Each row of a before or after table is a point. The points were changed in one or more steps. Then noise was added and the rows were shuffled. The steps act on columns, c1 being the first. Name the steps. A step turns or swaps two columns, mirrors them in a line or flattens them onto one, adds a multiple of one to another, or multiplies or shifts one. Angles are multiples of 10 degrees, from the lower column toward the higher: turns from -170 to 170, lines from 10 to 170 but not 90. Use the fewest steps. Two steps may share a column if one is a turn and the other turns, adds or multiplies; they go together, in the order done. Otherwise the lowest column goes first.
(in the rows, 128 means zero)

Before (14 x 3):
[[126 163 133]
 [ 59 135 131]
 [118 139  98]
 [128 140 119]
 [ 88 149 119]
 [122 166 112]
 [ 76 160 150]
 [105 172 134]
 [123 171  73]
 [ 46 143 111]
 [143 139  97]
 [ 96 157 125]
 [143 171 158]
 [140 119 114]]
After (14 x 3):
[[122 197 121]
 [ 69 127 134]
 [127 131 114]
 [116 148 151]
 [114 129 171]
 [192 135 180]
 [132 140 130]
 [135 158 117]
 [142 170 144]
 [142 149 166]
 [ 44 149 129]
 [ 99 153 139]
 [105 154 116]
 [155 145 158]]
Steps: turn c2 and c3 by 50 degrees; add 1 times c3 to c1

Before (8 x 8):
[[115  91 125 125  99 129 127 172]
 [137 127 158 140 178 135 161 119]
 [129  77  92 124 120 102 122 143]
 [157 152 170 191 148 147 150  82]
 [159 142 132 130 120 139  79 132]
 [148 101  89  96  91 139 131 153]
 [ 85  89  99 106 120 135 136 129]
 [125 157 163 148 147 102 167 100]]
After (8 x 8):
[[174  91 124  92  68 130 108 113]
 [185 154 173 142 167 102 176 120]
 [219 142 134 124 112 140  97 166]
 [190  76  84 117 112 102 116 124]
 [197 126 168 130 228 133 162 112]
 [218 152 182 136 168 146 200 160]
 [206 100  78 123  54 139  99 100]
 [145  90  91 137 112 135 118 110]]
Steps: shift c1 by 60; multiply c3 by 1.3; turn c4 and c8 by 120 degrees; turn c7 and c8 by -50 degrees; multiply c5 by 2

Before (12 x 12):
[[128 150 138 121 123 104 200  95 159  80 113 150]
 [137 119 127 126 142 102 133  96 131 146 155  95]
 [123 112 127  97 108 153 189 126 147 134 148 115]
 [121 145 128  76 109 106 129 128 149  82 100 110]
 [126 123 130 128 107 171 129  95 167 117 105 137]
 [124  66 149 108 131 135 181 111 155 101 135 113]
 [ 90 110 141 122 120 180 127 129 156  86 155 112]
 [ 99 142 173  98 249  99 131 100 167 117  81 137]
 [124 117 169  96 116 106 119 124 125 130 158 134]
 [119 103 122 126 123 127 141  95  41 133 157 113]
 [111 133 204 121 132 106 177 110 114 113 121 102]
 [146 125 129 134 110 153 120 162  79  88 139 116]]
After (12 x 12):
[[127 124 140 128 115  88 114  87 155 113 105 151]
 [120  66 135 110 120 139  76 106 136  91 135 135]
 [127 151 134 120 120 176  70  84 157  65 112 152]
 [ 90 111 137 129 116  79 112 130 137  74 155 136]
 [112 145 138  78 118 148 133 128 132  69 100 130]
 [118 115 150  98 101 146 145 123 129 131 158 129]
 [110 134 159 124  92 165  92 105 108 108 121 109]
 [147 125 137 131 117 103 127 172  93  75 139  98]
 [138 121 122 125 137 154 132  85 112 152 155 116]
 [119 101 128 126 128 134 116  84  69 135 157  78]
 [ 95 143  87 105 177 157 136  91 154 114  80 152]
 [118 112 136  98 117 125  62 124 133 136 149 133]]
Steps: turn c1 and c4 by -10 degrees; flatten c3 and c5 onto the line at 130 degrees; turn c6 and c7 by -160 degrees; multiply c8 by 1.3; flatten c9 and c12 onto the line at 40 degrees; multiply c10 by 1.3

Before (12 x 18):
[[100  55  98 200 135  72 170 142 116 109 138  94 123 168 120 157 138 138]
 [115 125 116 125 148 136 151 121 103 121 122 103 117 132  96 124 150  93]
 [ 41 105 129 104 151 132 150 104 120 136 148 127 139 135  91 107 115 133]
 [119  87 136  92 148 134 107  66 106 144 115  99 137 137 108 119 208 154]
 [137 112  83  97 163 134 157 134  91  60 129 170 151 147 140 113 108 151]
 [118 107 132  92 153 108 123 125 109 152 164 107 128  69  96 130 142 133]
 [127 117 135 186 111 135 157  69 128 115 121  87 130 168 113 151 110  72]
 [106  94 125 105 157 105 148 130 200 157 108 155 122 148  94 106 116 147]
 [133 120 128 115 144 118 169 131 114 154 115  88 144  91  97 108 114 135]
 [131 112 138  92  87 128 178 106 108 146 102  97 119  40  98 142 117  99]
 [ 92 111 138 126 166 136 171 145  95 157 131 139 142 130 187 111 124 120]
 [ 70 108 127  93 122  93 165 116  89 158 111 102 118 163 143 120 105 125]]
After (12 x 18):
[[ 99 163  97 200 136  73 169   8 150 128 139  93 123 170 119 147 144 129]
 [ 94 124 135 126 165 134 170 113  85 170 131 140 142 130  88 115 118 127]
 [117 144 135  92 154 107 124  94 140 155 166 108 129  66 159 124 141 126]
 [128 179 135 188 112 136 156 165 147 119 121  86 131 167 133 138  78 105]
 [107 146 122 106 157 105 146  79 101  83 108 155 123 147 195 117 130 142]
 [136 135  83  96 162 134 158 120 181 126 128 171 150 145  68 126 127 149]
 [ 71 151 128  93 121  94 163  87 114 174 111 101 116 163 123 113 109 136]
 [133 131 129 116 144 117 167 110 136 152 115  88 142  90 161  95 123 137]
 [116 135 116 125 148 136 150 138 164 146 124 101 118 133 141 116 121 101]
 [119 200 138  90 150 133 106 142 138 157 115 101 138 137 145 111 205 107]
 [132 156 137  93  87 127 179 129 142 154 101  97 119  39 155 132 102 116]
 [ 42 159 127 103 149 131 150 130 148 139 146 127 139 133 159 106 123 138]]
Steps: turn c2 and c8 by 130 degrees; add 1 times c6 to c8; turn c9 and c10 by -60 degrees; turn c9 and c15 by 140 degrees; add 0.3 times c12 to c16; turn c17 and c18 by -40 degrees; multiply c18 by 0.7

Before (9 x 32):
[[ 98 123 135  86 100 126 114 158 108 120 120 157 125 129 122 119 103 105
  133 155 157 106 106 147 107 140  85 122 156 107 109 121]
 [107  97 169 114 142 122 105 132 137 119 127 149  83 104 114 120 113 107
  140 138 127 123 138 140 133 126 123  98 161 137 166 125]
 [155 104 114 144 142 152 128 152 116 144 107  96 130 116  91 174 140 100
   93 117 107 114 117 138 124 153 134 134 116 105 133 112]
 [ 94 136 135 116  91 127  91 170  93 119 124 122  82 162  89 138 108 136
  134 124 131 133  96 124  96 119 146 145 139  95 109 111]
 [153 133 111 140 146 126  91 144 125 111 128 120 113 134 131 134 102 145
   98 138 105 112 107 124  94 154 139 139 160 115 130 151]
 [127 143 137  96 142 160 115 126 132 140 145 141 133 120 136 132 121 110
  101 103 110 118 149 130 143 118 138 144 157 116 108 155]
 [128 154 173  92 111 146 151 168 141 147 136 120 114 122 148 117  93  98
  139 139 162 123 152 121 121 150  85 126 118 132 127 111]
 [ 97 133 156 127 114 107 137 147  83 140 131 143 105 162 114 119 103 153
  109  96 110 116 150 122 118 139 106 126 158 150 140 116]
 [146 110 140 119 149 123 112 127 121 131 156  99  98 126 131 172 127 105
   88 115 142  96 104 157 137  98 148 144 141 105 154 171]]
After (9 x 32):
[[126 109 139 117 149 146 100 127 124 132 157  97  97 125 134 146 128 107
    9 113 142 141  69 154 139  97 150 142 141 104 153 170]
 [ 96 105 112 144 142 146 109 150 120 148 108  96 132 117 158 157 142 101
   21 117 109 111  76 137 126 152 134 134 113 104 130 111]
 [112 153 176  92 111 122 150 170 139 146 134 118 112 123 114 135  95  97
  162 138 164 144 137 124 121 150  82 129 115 130 125 111]
 [159 131 151 127 114 107 159 147  80 140 131 143 103 165 143 133 107 155
   69  95 109 123 161 120 119 139 107 123 160 149 139 114]
 [141 125 135  86  98  98 135 157 108 119 119 156 127 129 141 107  99 105
  144 156 155 131 104 147 107 141  82 118 152 107 108 121]
 [120 133 110 140 146 153  76 145 122 111 128 124 113 134 128 118 104 146
   40 138 105 136 117 122  94 154 138 139 161 115 131 149]
 [137 135 136 115  90  97 116 172  91 118 126 124  83 161 157 116 109 135
  146 124 129 103 101 124  94 118 147 145 141  96 108 111]
 [139  95 169 113 143 110 122 134 136 119 127 148  86 103 142 128 112 108
  165 136 125 121 131 140 133 127 122  95 160 138 163 125]
 [ 98 143 139  96 139 117 114 126 133 141 145 139 133 117 122 144 120 109
   48 104 112 138 133 129 145 118 138 143 158 117 108 156]]
Steps: add -0.7 times c1 to c7; turn c1 and c6 by 110 degrees; multiply c22 by 0.4; turn c15 and c22 by 140 degrees; turn c16 and c23 by -40 degrees; add 0.5 times c18 to c23; multiply c19 by 3
